Each row is a point. To make a cloud, some directions were put in groups of two or more. Within a group, all points are equally far from the middle, so they leave a hole (a ring in 2 directions, a hollow ball in 3). The other directions are filled evenly. Then the cloud was stretched, turned, moved and blurred a little. How many holes are there, and how many directions does each take, smallest first?

Cloud (14 x 2):
[[-0.03 -2.10]
 [-1.66 -0.98]
 [-0.68 -1.98]
 [-1.70 -0.70]
 [ 0.57 -2.00]
 [-0.06  1.61]
 [ 2.22  0.38]
 [-0.79 -1.97]
 [ 1.92 -0.91]
 [-1.46  0.42]
 [ 1.97 -0.84]
 [ 2.16  0.58]
 [ 1.52  1.46]
 [ 0.42 -2.03]]
Holes: 1 (2)

Cloud, 14 rows:
[[ 1.74 -0.44]
 [ 1.00 -2.57]
 [-0.67 -0.92]
 [ 0.78 -3.36]
 [ 1.87 -0.26]
 [ 2.22 -1.23]
 [ 0.33 -0.91]
 [ 0.66 -2.74]
 [ 0.33  1.32]
 [ 1.70 -1.69]
 [-0.88  0.30]
 [-0.57  0.97]
 [ 1.80 -0.22]
 [-0.94 -0.89]]
Holes: 0

Cloud (22 x 3):
[[-1.40 -0.56  1.80]
 [ 1.97  0.40  0.65]
 [ 1.24 -0.27 -1.34]
 [ 0.87 -2.40 -1.22]
 [-2.09  0.11 -0.72]
 [-2.00 -0.83 -1.71]
 [-2.06 -1.34  0.09]
 [-1.60 -1.50 -1.24]
 [ 1.13 -0.64  1.21]
 [ 1.06 -1.50 -2.21]
 [-1.63 -0.89 -1.22]
 [-0.84 -2.77 -1.23]
 [ 1.25 -1.20 -1.26]
 [ 0.77 -2.07 -1.37]
 [ 1.52 -2.08 -0.63]
 [ 0.47 -3.33 -0.92]
 [ 2.17 -0.77 -0.68]
 [-0.52 -3.26 -0.53]
 [ 0.85 -1.31 -2.12]
 [-2.10 -0.48 -0.11]
 [ 0.81  0.25 -0.17]
 [ 1.68 -0.63  0.48]]
Holes: 0

Cloud:
[[ 0.21 -0.78 -1.29 -0.68]
 [ 2.22  0.73 -2.44 -1.92]
 [ 2.38 -1.70  0.10 -0.94]
 [ 1.86  0.79 -0.19  0.26]
 [ 0.56  0.42  0.98 -2.65]
 [-2.11  0.42  2.55 -2.25]
 [ 0.35 -0.95  0.37  3.35]
 [-0.59 -0.58 -0.65  0.70]
 [-1.44  0.02 -1.02  1.52]
 [ 1.59  0.76  1.07  0.48]
 [ 0.46 -0.59  2.16  1.83]
 [-0.20 -0.70  2.72  2.18]
 [-0.30  0.00  1.44 -0.02]
 [ 1.75 -1.03 -1.08  2.45]
 [ 0.85 -0.34 -0.73  2.06]
 [ 1.46  1.57  0.20 -0.30]
 [ 1.37  1.31 -2.40  1.15]
 [ 2.91 -0.29 -1.87  1.69]
 [-1.86 -1.19  1.67 -0.70]
 [ 0.06 -0.73 -1.02  1.43]
 [ 2.28 -2.02 -1.27 -1.24]
 [-1.30 -0.07  0.49  0.52]
 [ 3.01 -0.89 -0.58  1.64]
 [-1.04  0.56 -0.31  1.04]
 [ 0.60  1.65 -0.58 -0.71]
 [ 1.71 -1.14  0.26  0.83]
 [ 3.00 -1.16 -1.49  2.21]
 [-0.07  3.13  1.13  0.57]]
Holes: 0
